Every row gives one point. Examples show where two turns around zero, p and q, send a point. Write where each new point lands after one turn and then the other. Backwards means that the second turn is done in reverse. Each puzzle has new turns, and all numbers are rounded.
In the rows, 100 means zero.

Turn p:
| 115 | 126 | => | 121 | 122 |
|  88 | 137 | => |  97 | 139 |
| 97 | 37 | => | 83 | 39 |
Turn q:
|  89 | 110 | => |  86 | 106 |
|  68 | 158 | => |  50 | 144 |
| 133 |  76 | => | 139 |  89 |
| 110 |  55 | => | 125 |  61 |
Where do these land?
q, then p: | 160 | 128 | => | 156 | 135 |
q, then p: | 95 | 71 | => | 98 | 71 |
p, then q: | 43 | 95 | => | 44 | 88 |
q, then p: | 102 | 106 | => | 101 | 106 |

Turn p:
| 85 | 61 | 84 | => |  94 |  56 | 102 |
| 135 | 125 | 154 | => | 136 | 150 | 131 |
| 128 |  96 |  94 | => | 126 | 100 |  88 |
|  52 | 118 |  68 | => | 44 | 94 | 79 |
Turn q:
| 109 | 104 | 142 | => |  96 |  93 | 142 |
| 61 | 89 | 55 | => |  76 | 105 |  45 |
|  50 | 108 | 102 | => |  53 | 115 |  90 |
|  88 | 117 |  89 | => |  93 | 121 |  91 |
| 116 | 121 |  99 | => | 117 | 118 | 109 |
| 176 |  60 | 114 | => | 165 |  47 | 124 |
Where do these land?
p, then q backwards: |  78 | 171 |  74 | => |  38 | 134 |  66 |
q, then p: |  90 |  66 | 113 | => |  95 |  66 | 116 |
p, then q backwards: | 131 |  57 | 138 | => | 160 |  96 | 126 |
q, then p backwards: |  83 | 128 |  88 | => |  99 | 135 | 102 |
q, then p: | 118 |  78 |  87 | => | 122 |  80 |  90 |

Turn p:
|  60 |  83 | 112 | 104 | 120 | 104 | => |  56 |  92 | 105 |  94 | 117 | 110 |
| 111 |  76 |  80 | 134 | 134 | 116 | => | 103 |  71 | 100 | 137 | 128 | 126 |
|  87 | 115 |  70 | 134 |  76 |  81 | => |  93 |  86 |  78 | 132 |  83 |  63 |
| 111 | 115 | 106 |  53 | 107 | 136 | => | 114 | 140 |  89 |  75 |  97 | 138 |
|  57 |  91 | 108 |  46 |  94 |  45 | => |  72 | 101 |  85 |  29 | 116 |  58 |
| 102 |  91 |  78 |  99 |  38 |  53 | => | 116 |  67 |  81 |  81 |  61 |  45 |
| 132 | 102 | 123 | 129 | 103 | 139 | => | 116 | 106 | 135 | 133 |  85 | 134 |
| 139 | 128 | 123 | 102 | 129 | 126 | => | 128 | 139 | 128 | 120 | 114 | 125 |
Turn q:
| 141 | 110 |  87 |  70 | 137 | 109 | => | 145 | 118 |  86 |  67 | 126 |  98 |
| 157 | 102 |  89 | 119 |  65 | 103 | => | 147 | 100 |  83 | 135 |  82 | 131 |
| 110 |  72 | 114 |  81 | 127 | 108 | => | 116 |  80 | 117 |  68 | 117 | 102 |
| 131 | 111 | 126 | 126 |  90 | 122 | => | 114 | 109 | 112 | 125 | 114 | 142 |
| 143 |  87 | 122 |  35 | 113 | 106 | => | 157 | 111 | 132 |  50 |  95 | 101 |
|  24 | 112 | 117 | 127 |  93 |  61 | => |  28 |  96 | 121 | 132 |  97 |  58 |
|  43 |  99 |  63 | 109 | 116 |  65 | => |  54 |  85 |  72 | 102 | 100 |  45 |
|  61 |  85 | 103 | 129 |  80 | 106 | => |  55 |  77 | 102 | 117 |  87 | 109 |
|  90 | 122 |  79 | 103 |  79 | 120 | => |  84 | 121 |  75 | 103 |  81 | 114 |
Where do these land?
p, then q: |  97 | 155 | 150 |  90 | 146 |  83 | => |  87 | 161 | 128 | 112 | 150 |  74 |
p, then q backwards: |  48 |  69 | 113 | 132 | 101 | 120 | => |  46 |  80 | 114 | 135 |  83 | 116 |
p, then q: | 100 | 113 |  93 |  78 |  93 | 122 | => | 101 | 123 |  80 |  96 |  87 | 111 |
p, then q: | 104 |  77 |  57 | 147 |  94 | 123 | => |  90 |  46 |  71 | 120 | 100 | 130 |
q, then p: | 104 | 106 | 106 | 111 |  72 |  92 | => |  96 |  94 | 111 | 120 |  78 |  95 |
p, then q: | 147 |  91 |  40 |  72 |  90 |  68 | => | 175 |  79 |  61 |  93 |  98 |  88 |
q, then p backwards: | 100 |  89 |  68 |  86 |  84 |  85 | => | 100 | 103 |  79 |  97 |  64 |  91 |
p, then q: |  99 | 100 | 173 |  84 | 121 | 107 | => |  83 | 142 | 157 |  79 | 115 | 110 |
